Each row is a point. Each copy is the shape, with its points in the same order, turned, moved and blurred by noise. Say if it was mirrored as well.

Shape:
[[-0.01  0.09]
 [-0.44  0.39]
 [-0.34 -0.27]
 [ 0.35 -0.28]
 [ 0.07  0.76]]
Copy 1:
[[ 0.09 -0.07]
 [ 0.52  0.27]
 [ 0.48 -0.40]
 [-0.24 -0.45]
 [-0.02  0.61]]
Copy 1 is: mirrored
Copy 2 (5 x 2):
[[ 0.10 -0.03]
 [-0.46  0.17]
 [ 0.22  0.48]
 [ 0.63 -0.12]
 [-0.46 -0.44]]
Copy 2 is: mirrored
Copy 3, 5 rows:
[[ 0.13 -0.40]
 [ 0.79 -0.15]
 [ 0.08  0.07]
 [-0.40 -0.44]
 [ 0.66 -0.81]]
Copy 3 is: only turned

Shape, 8 rows:
[[ 0.23 -0.10]
 [-0.26 -0.37]
 [ 0.14  0.16]
 [ 0.34 -0.03]
 [-0.54 -0.41]
 [-0.92 -0.01]
 [ 0.75 -0.06]
 [ 0.20  0.11]]
Copy 1, 8 rows:
[[ 0.30 -0.07]
 [-0.13 -0.56]
 [ 0.07  0.12]
 [ 0.27 -0.02]
 [-0.37 -0.66]
 [-0.95 -0.44]
 [ 0.75  0.15]
 [ 0.06  0.06]]
Copy 1 is: only turned
Copy 2 (8 x 2):
[[ 0.25 -0.01]
 [ 0.00 -0.53]
 [ 0.01  0.12]
 [ 0.31  0.07]
 [-0.13 -0.77]
 [-0.80 -0.62]
 [ 0.62  0.35]
 [ 0.15  0.07]]
Copy 2 is: only turned
Copy 3:
[[ 0.27 -0.26]
 [-0.25 -0.16]
 [ 0.39  0.03]
 [ 0.41 -0.22]
 [-0.54  0.01]
 [-0.53  0.52]
 [ 0.76 -0.44]
 [ 0.42 -0.05]]
Copy 3 is: only turned

Shape:
[[ 0.21  0.41 -0.27]
 [-0.88  0.34  0.17]
 [ 0.29  0.34 -0.43]
 [-0.63  0.24 -0.04]
 [ 0.42 -0.04  0.18]
 [ 0.44 -0.14  0.36]
 [ 0.48  0.29  0.38]]
Copy 1:
[[ 0.22  0.01 -0.55]
 [ 0.42  0.77  0.37]
 [ 0.04 -0.03 -0.65]
 [ 0.26  0.57  0.13]
 [ 0.23 -0.47 -0.13]
 [ 0.30 -0.61 -0.03]
 [ 0.62 -0.49 -0.27]]
Copy 1 is: only turned
Copy 2 (7 x 3):
[[-0.29  0.45  0.37]
 [-0.76 -0.65  0.19]
 [-0.30  0.59  0.28]
 [-0.68 -0.33  0.11]
 [ 0.29  0.25  0.15]
 [ 0.45  0.12  0.14]
 [ 0.33  0.16  0.53]]
Copy 2 is: only turned

Shape (10 x 4):
[[ 0.44 -0.65 -0.51  0.26]
 [-0.21 -0.73 -0.65  0.50]
 [-0.56  0.36  0.18 -0.24]
 [ 0.39 -0.32  0.30  0.51]
 [ 0.09  0.15  0.25 -0.08]
 [-0.23  0.00 -0.55  0.23]
 [-0.35  0.29  0.36 -0.01]
 [-0.12  0.22 -0.61 -0.16]
 [-0.44 -0.71  0.31  0.22]
 [ 0.45  0.14  0.38 -0.38]]
Copy 1, 10 rows:
[[-0.53 -0.68  0.07  0.54]
 [ 0.05 -0.82 -0.30  0.87]
 [ 0.49  0.28 -0.57 -0.10]
 [ 0.03 -0.30  0.55  0.22]
 [ 0.02  0.16 -0.04 -0.13]
 [-0.05 -0.10 -0.52  0.67]
 [ 0.46  0.21 -0.25 -0.12]
 [-0.32  0.08 -0.70  0.41]
 [ 0.61 -0.74 -0.05  0.15]
 [-0.21  0.10  0.00 -0.52]]
Copy 1 is: mirrored
Copy 2, 10 rows:
[[-0.22  0.34  0.94  0.20]
 [-0.14 -0.33  0.99  0.50]
 [ 0.45 -0.33 -0.44  0.09]
 [-0.49  0.02  0.39 -0.42]
 [ 0.10  0.09 -0.12 -0.20]
 [-0.01 -0.11  0.24  0.60]
 [ 0.17 -0.29 -0.35 -0.14]
 [ 0.26  0.17  0.04  0.65]
 [ 0.18 -0.64  0.61 -0.33]
 [ 0.21  0.49 -0.17 -0.47]]
Copy 2 is: only turned

Shape, 9 rows:
[[-0.39 -0.13  0.11  0.74  0.08  0.40]
 [ 0.11 -0.94 -0.16 -0.04 -0.22 -0.45]
 [-0.11  0.27  0.25 -0.22  0.34 -0.04]
 [-0.82 -0.15 -0.30  0.90 -0.22 -0.27]
 [ 0.02  0.16  0.10 -0.76  0.07  0.08]
 [ 0.13 -0.43 -0.44  0.12  0.08 -0.34]
 [ 0.45  0.78  0.11 -0.15  0.04 -0.30]
 [ 0.21  0.33  0.45 -0.47  0.49 -0.39]
 [-0.41 -0.35  0.15  0.65 -0.42 -0.13]]
Copy 1:
[[ 0.14  0.41  0.44  0.06  0.86 -0.03]
 [-0.34 -0.12  0.57  0.19 -0.47 -0.14]
 [ 0.40  0.02 -0.19 -0.42  0.19  0.31]
 [ 0.69  0.23  0.84  0.41  0.55 -0.42]
 [ 0.15 -0.38 -0.47 -0.28  0.04  0.55]
 [ 0.13  0.08  0.18  0.17 -0.30 -0.31]
 [ 0.41 -0.33 -0.65 -0.60  0.20 -0.26]
 [ 0.32 -0.16 -0.30 -0.87 -0.15  0.26]
 [ 0.19 -0.20  0.75  0.15  0.52 -0.22]]
Copy 1 is: only turned
Copy 2 (9 x 6):
[[-0.48 -0.87 -0.19 -0.05  0.15 -0.06]
 [-0.48  0.60  0.11 -0.52  0.15 -0.30]
 [ 0.00 -0.18  0.28  0.11 -0.25  0.52]
 [-0.67 -0.73 -0.31 -1.02 -0.08 -0.09]
 [ 0.19  0.06  0.60  0.13 -0.49  0.20]
 [-0.21  0.25 -0.17 -0.35 -0.08 -0.25]
 [ 0.84  0.02  0.20 -0.21 -0.07  0.41]
 [ 0.30  0.33  0.27  0.18 -0.04  0.85]
 [-0.51 -0.52  0.14 -0.70  0.33 -0.04]]
Copy 2 is: mirrored
Copy 3 (9 x 6):
[[-0.38  0.11  0.50 -0.40 -0.59 -0.07]
 [ 0.23 -1.08  0.37 -0.17  0.17 -0.01]
 [ 0.01  0.19 -0.17 -0.27  0.22 -0.50]
 [-0.63 -0.14  1.16  0.04 -0.18 -0.20]
 [ 0.51  0.15 -0.22 -0.38  0.55 -0.25]
 [ 0.32 -0.62  0.37  0.15 -0.05 -0.29]
 [ 0.06  0.34 -0.51  0.44  0.35 -0.16]
 [ 0.02 -0.01 -0.66 -0.12  0.45 -0.62]
 [-0.54 -0.35  0.65 -0.22 -0.11  0.19]]
Copy 3 is: only turned
